Each row is a point. Each copy is the shape, with its points in the same order, turned, moved and blurred by noise. Is it also mirrored, or only turned?
In the rows, zero is written as 128.

Shape, 6 rows:
[[145 157]
 [196 100]
 [129 108]
 [155  94]
 [ 96 114]
 [104 153]]
Copy 1 (6 x 2):
[[141 149]
 [164  80]
 [109 110]
 [128  89]
 [ 80 128]
 [ 99 162]]
Copy 1 is: only turned
Copy 2 (6 x 2):
[[166 147]
 [183  70]
 [131 112]
 [148  90]
 [101 137]
 [141 166]]
Copy 2 is: only turned
Copy 3:
[[108 102]
 [182  88]
 [146 144]
 [167 121]
 [118 159]
 [ 89 140]]
Copy 3 is: mirrored

Shape:
[[130 106 181]
 [ 83 102 120]
 [ 99 113 100]
 [103 145 112]
 [ 84 133 136]
 [155 138  78]
 [137  61 149]
 [145  97 107]
 [150 117  87]]
Copy 1 (9 x 3):
[[112  97 166]
 [ 80 114  93]
 [100 135  90]
 [ 96 160 110]
 [ 73 140 121]
 [161 159  80]
 [129  61 127]
 [141 115 101]
 [149 141  81]]
Copy 1 is: only turned
Copy 2:
[[188 159 117]
 [114 155  93]
 [102 134  98]
 [ 97 139 132]
 [115 168 118]
 [104  74 127]
 [186 127  72]
 [142  93  94]
 [123  86 110]]
Copy 2 is: mirrored

Shape, 7 rows:
[[162  88 157 143]
 [128 173 106 142]
 [153 158  91 117]
 [165  96 154 121]
 [101 141 149 113]
 [ 94 120  45 134]
 [126 120 160 153]]
Copy 1, 7 rows:
[[167 109 162 159]
 [120 168  90 149]
 [141 151  89 112]
 [152 105 158 141]
 [ 87 148 147 138]
 [ 99  96  41 164]
 [127 135 154 177]]
Copy 1 is: only turned
Copy 2, 7 rows:
[[197 108 178 133]
 [118 154 126 154]
 [143 158  94 142]
 [200 119 156 120]
 [123 112 151 104]
 [115  94  88 191]
 [143 115 177 135]]
Copy 2 is: only turned
Copy 3 (7 x 4):
[[154  93 122  99]
 [ 95 176 105 136]
 [125 188 108 117]
 [147 113 131  91]
 [ 93 124 159 129]
 [154 179 129 203]
 [109 110 112 119]]
Copy 3 is: mirrored
Copy 4, 7 rows:
[[108  87 105 153]
 [135 184 129 125]
 [163 166 103 120]
 [115  92  93 138]
 [ 95 143 127  91]
 [191 146 181  94]
 [ 90 124 133 139]]
Copy 4 is: mirrored

Shape, 11 rows:
[[140 152 115 125 111 149 123 182]
 [111 159 151 169 100  91 128  87]
 [ 88  98 116  96 163 108 143 149]
 [173 151 102 157  68 128 157 157]
 [121  93 127 181 161 141  75  85]
 [117 103 123 109 141 172  91  72]
 [ 97 138 116 160 129 111 149 129]
 [119 141  73 117 134 144  96 129]
 [152 133 102 128  88  96 117 166]
 [194 191 127 181  96  83 163 114]
 [113 101  88 130 125 151 111 103]]
Copy 1, 11 rows:
[[ 81 156 140 138 108 129 131 178]
 [149 182 140 145 120 114 143  74]
 [ 86 108 136 100 160  63 129 139]
 [114 198 136 152 149 172 152 171]
 [189 127  84 159 116  82 106 135]
 [177 107 115 110 122 106  73 135]
 [109 155 106 122 144  98 156 110]
 [122 167 106 104 111  99  95 166]
 [ 92 192 139 153 150 113 117 169]
 [157 232 168 144 144 135 186 133]
 [146 137  99 117 145 111  92 138]]
Copy 1 is: mirrored
Copy 2 (11 x 8):
[[ 97 119 104 175 148 128  94 165]
 [ 82 169 146 119 134 125 139  83]
 [118  83 131  89 132 143 150 186]
 [ 90 133  91 176 145 181  93 108]
 [137  86 155 133  98  74 123  84]
 [150 120 132 111  63  97 102 137]
 [ 85 113 122 121 129 135 160 119]
 [113 103  84 116 124 106  95 139]
 [ 90 120 121 144 167 161  75 131]
 [113 182 100 165 186 175 123  58]
 [122  93 114 113  86 124 100 123]]
Copy 2 is: mirrored
Copy 3 (11 x 8):
[[146 127 112 141 133 158 129 155]
 [ 89 179 164 155 148  86  92 134]
 [ 66 126 104  71 137 151 114 135]
 [161 142 120 157 146  89 159 153]
 [ 99 140 118 127 160 133  55  50]
 [125 157 134  95  96 140  70  66]
 [ 82 166 134 132 163 128 122 126]
 [141 170  89 111 135 149  91 116]
 [126 132  98 151 125 106 116 155]
 [162 153 170 160 187  54 111 175]
 [118 157 103 107 127 128 107  73]]
Copy 3 is: only turned

Shape:
[[144  88 184 142 168 183 116 108 121]
 [119 106 138 133 127 175 108 129 173]
 [124  94 130  88 150  89 113 133 145]
 [138  84 113 125 120  68 110 129 124]
 [126 131 191 115 110 155 141 117 174]
 [108 117 138 164 128 156 118 182 102]
 [133 120  95 153 129 152 107 201 139]
 [ 85  78 105 109 132  63 128  93 169]
 [116  98 133 142 152  75 151 115 183]
 [138 145 100 163 105 182 127 150 119]
 [124  93 136 143 117  73  93 112 183]
 [127 178  81 164 143 137  90 172 121]
 [170 160  71 170 124 166 132 179 146]]
Copy 1 (13 x 9):
[[146 112 110 156 119 219 122 115 124]
 [139 120 110 158 102 164 143 139 173]
 [149 103 150 101 137 135 136  95 174]
 [150 106 188 116 126 108 111 107 151]
 [114 154 117 167 100 165 179  87 155]
 [125 166 141 112 102 163 113 172 134]
 [138 141 121 106  72 120 120 184 165]
 [139  80 191 144 169 109 164 111 187]
 [154  92 178 128 128 125 193 105 146]
 [114 145  91 151  89 121 114 172 127]
 [175 111 188 157 116 117 155  94 168]
 [172 159 104 114 113  93 120 184 135]
 [137 130  80 127  53  86 129 180 123]]
Copy 1 is: only turned
Copy 2, 13 rows:
[[ 89 184 164 128 141 174  86 134 109]
 [ 79 158 155 129 131 142 155 104 121]
 [118  91 144 160 174 134 132 139 145]
 [147 115 116 188 169 111 125 127 140]
 [ 91 139 173  87 154 110 123 103  97]
 [ 90 152 135 152  75 110  99 126 150]
 [ 94 157 120 145  91 107 147 123 190]
 [125  83 127 188 180 119 172 143  90]
 [112 120 127 150 180  95 156 170 102]
 [118 170 106 115  72 129 136 103 144]
 [100 131 119 174 196  95 149 111 113]
 [ 87 137  56 128  91 122 134 117 178]
 [119 178  86 101  87 111 166 124 185]]
Copy 2 is: only turned
